Rows are points. Each table stands for the endless flat space through its points: a line for two points, a plane for three, and so on. Write the one point that lies in both, or say that there is none.
In the rows, zero is written as 128.

First (3 x 4)
[[111 157  94 102]
 [ 65 123 150  82]
 [104 156  96  97]]
Second (2 x 4)
[[103 149 104 103]
 [106 156 107 109]]
They share: no point

First (3 x 8)
[[149 144 112 101  94  84 147 130]
 [164 178 130  90 123 115 160 157]
 [139 121 102 106  73  62 138 112]]
Second (2 x 8)
[[159 160 106 119 123  91 163 140]
 [149 154 110  99 101 111 143 138]]
They share: [154 157 108 109 112 101 153 139]

First (2 x 11)
[[120 110 141  93 103 116  86 165 157 164  87]
 [130 100 121  89 105 110  92 163 149 154 101]]
Second (4 x 11)
[[136 130 175 113 120  71  92 175 163 192 103]
 [133 114 146 105 110  82 100 163 161 163  98]
 [113  74  82  69  78 166  92 159 149 123  94]
 [108 100 112  58 114 163  46 156 120 163  65]]
They share: [125 105 131  91 104 113  89 164 153 159  94]

First (4 x 14)
[[ 97 166 152 141 115 165 131 131 182 129 133 155 108  91]
 [ 69 178 174 147 118 145 170 112 145 156 117 101 110  79]
 [105 176 136 125 153 105  95  93 162 177 133 141 152  63]
 [ 73 172 175 137 115 145 160 118 152 150 120 112 115  90]]
Second (5 x 14)
[[122 197 149 109 112 162 104 139 161 125 170 138 117  79]
 [119 196 169 130 111 148 102 138 157 137 138 117 142  84]
 [ 77 172 126 170  87 104 144 138 152 131 155 160 101  48]
 [120 188 182 104 129 155 104 138 125 148  87 105 151 103]
 [ 95 156 172  90 152 148 121 110 146 164  83 131 142 116]]
They share: [ 93 167 157 125 126 135 122 117 168 150 130 141 131  90]

First (3 x 24)
[[145 137 155 153  87 154 137 132 109 125 174 153 141 149 105 108 111 145
   92 120 115  85  90 133]
 [152 137 158 167  76 171 125 142 111 140 181 157 152 155 120 119 114 153
   81 120 118  75  87 117]
 [144 119 162 151  88 157 129 124 119 130 183 151 130 149 104 113  98 143
   87 128 108  89  85 129]]
Second (4 x 24)
[[ 98 155 162 152  68 154 162 122 106  87 170 182 133 180 136  96 134 118
  155 132 134 130 139 159]
 [140 157 153 131 100 130 159 125 113 107 147 159 145 144  90 112 116 144
  116 108 113 101  94 137]
 [131 173 146 138  51 178 140 149  54  97 163 150 101 121 127  80 137 127
   79 156 140  64 139 191]
 [148 159 162 115 111 119 162 118 137 113 129 166 154 141  80 141 106 155
  122  97 101 111  80 111]]
They share: [139 155 145 141  97 134 157 130  97 105 158 151 141 143  91  92 121 139
 108 112 119  91  98 153]

First (3 x 24)
[[173 122  90 129 110 186 127 162 181 117  79 118  67 139 106 137  82 110
  125 184 146 129 113 166]
 [164 124  93 149 118 139 115 148 169 146 126 156  91 154 139  92  92 135
  130 141 145 125 146 158]
 [179 123  90 130 105 176 127 152 190 118  89 122  64 148 115 131  78 109
  132 176 150 124 122 174]]
Second (3 x 24)
[[139 125  58 164 125 142 104 163 167 132 135 164  86 138 138 130  99 140
  101 170 141 160 164 156]
 [143 140  62 163 105 135 127 146 148 125 151 160  89 129 148 101 117 140
  105 172 135 164 170 175]
 [155 145  89 150 100 134 151 135 131 129 149 148  93 127 143  64 126 135
  132 148 132 141 153 182]]
They share: no point

First (4 x 24)
[[116 102 109  64 130 142 130 164 107 166  85 141 130  91 193 147 185 113
  108 158  94 139 108  95]
 [ 81 125 113  85 170 133 111 109  79 179  72  97 139 131 136 183 121 130
  163 110 123 130 155  69]
 [103  79  89  99 130 135  93 131 127 169 106 129 121  83 162 183 177  88
  109 118 137 116 117 129]
 [100 124 121  72 158 146 128 146  87 164  77 123 136 121 165 147 151 125
  138 152 100 141 128  77]]
Second (5 x 24)
[[ 79 132 125  82 136 148 115 121 109 101  65 127 114 103 134 115 149 133
  143 183 132  81 140 122]
 [ 87 105  84 106 186 150 131 140  66 191 105 138 135 160 184 192 134  72
  159 104 118 167 112 102]
 [130 119 103  87 209 148 125 149  78 227 138 136 164 150 198 239 125  78
  124 115 117 151 127  84]
 [ 70 100  89 108 167 106 107 138 113 122  81 145  92  89 161 123 178 103
  112 174 136 122 111 115]
 [ 64 122 102  97 166 169 153 113  71 134  77 152 149 145 164 151 118  99
  193 134 151 124 129 121]]
They share: no point

First (5 x 24)
[[116 106 155 105 178 113  86  99 126 109  95 118 131  80 128 122  96 114
  117 173 113 131 150 159]
 [128  46 177 153 114 199  99  58  55  90  96 125  92 114 130  94 103 104
   90 133 127  54 129 119]
 [105 117 179 148 144 197  64  96  94 157 107  62  72 119 132 108 103 113
  117 163  58 116 126 137]
 [124  97 153  94 182  93  94  98 128  88  93 140 152  68 126 127  96 120
  112 177 137 132 163 162]
 [136  60 157 107 150 131 133  98 109  70  62 179 144  66 110 112  81 104
  106 169 151  98 153 109]]
Second (3 x 24)
[[139  84 187 124 174 163  58  90  95 143 116  91 141  96 123 134  72  74
  115 119  76  94 133 127]
 [ 84 114 147 129 139 123  88  70 130  93  71 141 106  81 123 114  77  94
  105 159 126 129 133 152]
 [135 100 143  88 150 147 110 114 115  87  76 115  97 108 111  90 120 110
  123 171 108  86 141 131]]
They share: no point

First (5 x 24)
[[113 156 139 191 158 148  61 140  60  97 163 112  44 114 153 181 109 171
   94 141 153 122 145 214]
 [163 163 165 143 110 122  95  92  82 160 149  85 113 170 101 183 133 196
   99 151  81 118 115 154]
 [126 136 113 161 115 163  88 117  56 137 169 142 111 183  98 130 145 121
   76 152  98 126 105 139]
 [126 136 144 108 101 153 134 118 113 199 137  83 160 169  37 155 147 147
   89 168  74 109  92 120]
 [138 165 133 153 155 139  86 131  68 118 149  99  60 119 136 194 107 194
   99 166 120 118 133 207]]
Second (6 x 24)
[[112 145 152 103 167 158 107 109  53 129 201 114 139 161  26 138 125 125
  120 160  83  98 108 140]
 [178 110 183 162  94 188  71 155  84 127  84  35 100 214  72 234 150 171
   52 151  70 123 120 120]
 [110  94 179 154  94 168 119 131 128 127  88  43 100 166  84 254  82 115
   60 119  90 147 148 124]
 [121 103 169 171  87 173 114 152 124 135  88  55  88 154 104 246 109 138
   47 124 112 143 144 142]
 [153 137 168 127 140 176  76 129  53 138 155  72 121 187  39 163 132 160
   88 173  77  90  93 126]
 [146 169 179 137 138 179  91 156  58 172 172  63 108 142  65 163  82 181
   63 183 112  77  85 144]]
They share: no point

First (3 x 24)
[[133 123 119  79 127 127 183 148 103 128 150 151 177 119 166 175 149  83
  116 159 104 104 134 177]
 [129 113 131  81 116 123 171 133 103 137 143 152 168 117 168 175 151  96
  108 158 113 101 127 178]
 [ 79  98 176 106  91 103 131  83  98 142 128 147 113 147 128 155 136 111
   98 133 108 121  77 163]]
Second (3 x 24)
[[124 129 134 147 118  94 140 159 143  77 136 162  97 112 140 176 164 139
  145 153 125 123  72 132]
 [114 121 139 132 116 100 148 146 126  96 135 160 111 120 143 173 158 122
  135 147 119 119  85 146]
 [ 77 101 162 102  90 112 171 109  82 139 158 131 134 134 137 158 146  78
   92 111 125 106 110 172]]
They share: no point
